Rows are points. The ring and each string are closed loops that go straight from each point to the next, and from the last back to the first. Before rounding, they use only three directions, however many columns there are. Count how often each string passes through the ring. Passing back the other way cancels.
In the rows, zero is written as 128.

Ring (10 x 4):
[[219 165 118  65]
 [189 205 126  70]
 [138 225 126  82]
 [ 93 209 121  95]
 [ 75 177 116 103]
 [ 80 119 110 107]
 [105  83 105 104]
 [158  59  98  92]
 [193  68  98  81]
 [226 119 108  68]]
String (8 x 4):
[[ 68 144 154 109]
 [ 40 129 145 118]
 [ 83 113 160 109]
 [124 133 113  94]
 [110 142  78  96]
 [ 81 148  80 103]
 [117 148 106  94]
 [111 145 137  97]]
Times through: 0

Ring (10 x 9):
[[207 136 139 150 110 116 117  95 156]
 [188 178 133 138 124 107 108  94 150]
 [143 196 131 132 129 105 109 101 135]
 [103 189 134 132 126 109 116 111 123]
 [ 70 165 139 138 117 117 125 121 113]
 [ 53 124 141 147 103 128 138 130 109]
 [ 72  78 137 158  88 138 146 130 118]
 [109  62 134 163  83 139 145 124 131]
 [157  70 136 164  87 135 138 113 145]
 [192  98 139 159  97 126 128 103 154]]
String:
[[147 149 119 141 113 117 118 105 142]
 [156 163 172 148 118 112 120 106 132]
 [186 198 166 140 130 102 108  95 141]
 [215 222 154 133 139  95  97  85 151]
 [206 198 101 128 131 102  98  85 162]
 [185 167  96 133 120 110 107  92 158]
 [157 144 116 142 112 117 118 103 146]
 [157 143 158 150 111 117 123 107 136]
 [193 154 177 153 116 112 119  99 143]
 [244 165 171 151 121 107 110  87 160]
 [249 162 126 143 120 108 105  82 171]
 [199 147  91 138 114 115 110  91 164]
 [211 157  88 136 117 111 106  87 168]
 [238 183 123 137 126 103 101  82 167]
 [240 201 132 135 133  99  97  80 165]
 [203 187  89 128 127 105 100  86 164]
 [159 157  83 132 116 114 111  98 153]]
Times through: 2

Ring (6 x 12):
[[170 167 118 111 109 121  94 134 133 136 156  73]
 [ 75 196 126 131 124 101 108 128 119 134 165 135]
 [ 25 167 149 135 149  87 102 120  98 137 146 176]
 [ 53  85 164 122 172  94  73 112  81 142 102 171]
 [137  61 165 102 158 107  64 120  92 145  98 116]
 [198 103 145  95 125 118  76 133 119 143 127  66]]
String (13 x 12):
[[155 140 173  99 123  91  98 143 114 146 150  91]
 [212 136 178  85 109  95  97 152 124 149 155  53]
 [249 123 156  82 104 114  86 149 132 147 147  28]
 [223 121  95 104 112 149  70 126 138 135 130  42]
 [182 129  73 119 120 156  67 114 135 129 125  68]
 [231 149  90 104  99 148  80 131 147 134 147  32]
 [219 174 125  98  93 121  99 146 144 139 168  39]
 [178 188  74 121  99 145  91 127 148 128 161  62]
 [123 157  78 131 126 142  80 112 129 128 136 105]
 [117 143 142 115 133 105  91 128 112 139 140 116]
 [136 167 160 107 118  92 105 142 119 143 162  99]
 [129 150 135 115 127 109  92 129 118 138 145 105]
 [120 138 115 122 134 123  82 119 117 134 132 112]]
Times through: 1
String:
[[206 119 190  82 117  89  94 151 116 151 147  60]
 [202 182 121 103  95 120 101 143 143 138 170  49]
 [121 236 110 126  97 110 119 139 141 132 191  95]
 [ 43 214 162 129 127  74 124 137 110 139 179 156]
 [ 52 151 198 115 147  63 108 136  90 147 150 162]
 [ 84 124 148 121 149 101  85 120 100 139 126 142]
 [ 87 105 113 129 155 126  68 106 102 133 108 141]
 [118  95 145 113 150 111  72 118 100 140 112 122]
 [158  97 183  94 138  92  83 137 102 149 126  97]]
Times through: 0

Ring, 8 rows:
[[201 199 131 127 110 171 113 107 121 120 116 140 148 111]
 [156 208 129 121 124 167 137 101 117 136 119 127 132 105]
 [ 97 179 124 108 131 154 156 102 110 148 127 112 116 111]
 [ 43 113 127  96 122 134 167 112 105 144 135  99 108 129]
 [ 45  65 128  92 106 124 153 123 104 130 139 101 116 144]
 [114  53 114  99  93 133 112 131 110 118 141 123 137 153]
 [180  86 107 110  92 149  85 128 116 113 137 142 152 146]
 [218 145 117 122  97 165  85 119 121 111 125 149 158 129]]
String:
[[171 144 147 121  93 154 119 118 119 103 117 131 149 126]
 [176 144 110 115 109 160 103 115 117 127 131 138 144 128]
 [171 160 120 117 111 161 114 112 117 126 126 134 142 122]
 [183 173  85 114 127 170  99 107 116 150 137 143 137 120]
 [195 238 112 126 132 181 119  96 120 144 120 139 137  99]
 [223 249 146 137 114 182 120  99 125 116 104 142 151  95]
 [199 182 166 131  90 162 122 114 124  92 105 134 156 114]]
Times through: 1

Ring (9 x 14):
[[194 121 123  74 107  84 114 100 108 104  89 107 159 131]
 [177 157 123  73 122  86 103 105 125 106 100 107 150 131]
 [130 185 125  94 134 100 111 112 140 119 119 113 133 132]
 [ 75 187 118 108 127 118 125 126 137 150 127 117 116 145]
 [ 40 168 117 129 117 131 146 131 128 168 130 121 108 152]
 [ 35 150 131 170 120 137 175 116 127 152 138 130 109 138]
 [ 62 134 150 200 129 132 194  93 129 117 141 136 121 116]
 [128 115 147 165 121 111 173  84 118  96 120 127 142 112]
 [165 110 136 121 111  97 146  90 109  98 102 117 153 121]]
String (19 x 14):
[[ 88 220 126 109 148 111 114 120 157 131 137 117 117 134]
 [ 67 215 139 152 156 121 141 109 162 120 151 126 113 122]
 [ 91 170 129 128 129 115 139 112 135 130 128 120 124 133]
 [102 157 128 124 123 113 140 111 128 129 121 119 128 134]
 [ 72 198 134 141 145 120 140 112 151 128 142 124 116 129]
 [ 77 214 128 122 147 116 124 118 156 132 140 120 115 133]
 [115 194 107  60 123 102  91 133 135 150 111 106 126 152]
 [138 211 132  98 151  96 105 107 156 104 128 114 134 123]
 [163 202 143 113 157  89 114  91 158  78 129 116 143 108]
 [136 166 139 128 137 102 136  95 138  99 124 120 139 118]
 [159 140 118  75 109  93 112 112 114 123  97 108 146 139]
 [201 117 100  18  86  79  83 122  93 136  68  94 159 155]
 [180 126 111  54  99  87 102 114 104 126  84 102 153 144]
 [127 150 133 123 125 105 139 102 127 113 117 118 137 126]
 [136 163 145 143 141 103 146  89 140  90 128 123 140 111]
 [202 161 128  70 129  78  98  97 130  88 100 106 158 122]
 [196 190 133  75 145  78  93  95 146  81 111 108 153 116]
 [153 209 137 102 155  91 107  99 158  90 128 114 139 116]
 [125 218 123  84 146  98  97 117 155 120 126 111 128 133]]
Times through: 0
String:
[[204 133 138  98 124  82 122  85 121  78 100 112 162 113]
 [234  96 118  47  93  72 102  98  93  99  70 100 173 133]
 [210  87 109  43  81  80 105 109  84 122  66  99 166 146]
 [183  95 115  68  88  89 119 108  91 123  79 105 158 142]
 [204  79 134 105  98  86 142  84  94  89  85 112 168 120]
 [190  81 141 127 104  92 156  79  98  84  94 117 164 114]
 [164  90 123  98  92  97 139 101  93 119  88 112 153 136]
 [153 100 125 106  97 101 142 102  99 120  94 114 149 134]
 [156  94 119  93  90  99 136 107  93 128  88 111 150 140]
 [127 133 134 132 119 108 149  99 120 113 115 120 139 125]
 [135 137 153 169 136 107 168  79 132  82 128 128 143 104]
 [183 105 153 150 123  94 162  70 116  68 109 123 160 101]
 [219  79 124  74  90  80 124  92  88  98  74 105 171 130]
 [229  84 118  54  88  75 110  97  87 102  68 101 173 134]
 [213 115 133  88 113  80 121  87 110  83  90 109 166 118]
 [171 148 147 132 137  93 140  81 134  76 117 120 152 106]
 [249 121 116  28 103  64  82 100 104  93  70  96 175 132]
 [222 131 110  26 101  72  81 110 105 111  74  96 165 141]
 [187 136 107  36 100  83  88 118 106 128  81  99 154 148]
 [121 150 129 117 121 107 136 107 125 122 116 117 135 131]
 [133 171 142 135 142 103 138  94 142  95 128 121 137 115]
 [129 154 126 106 121 104 128 109 125 122 113 115 136 133]
 [153 147 108  54 104  93  99 123 112 139  92 103 142 150]
 [132 158 127 106 124 102 126 107 128 118 114 115 137 131]
 [158 149 109  53 106  92  97 121 114 135  92 103 144 148]
 [202 160 107  22 111  75  72 118 117 120  83  96 156 145]
 [198 167 125  62 128  78  92 101 131  94  99 105 156 126]
 [179 165 136 100 136  87 116  92 136  86 112 113 151 116]
 [145 158 140 127 134 100 137  93 135  95 120 119 142 116]
 [155 149 136 117 128  96 133  94 129  97 113 117 146 119]]
Times through: 1
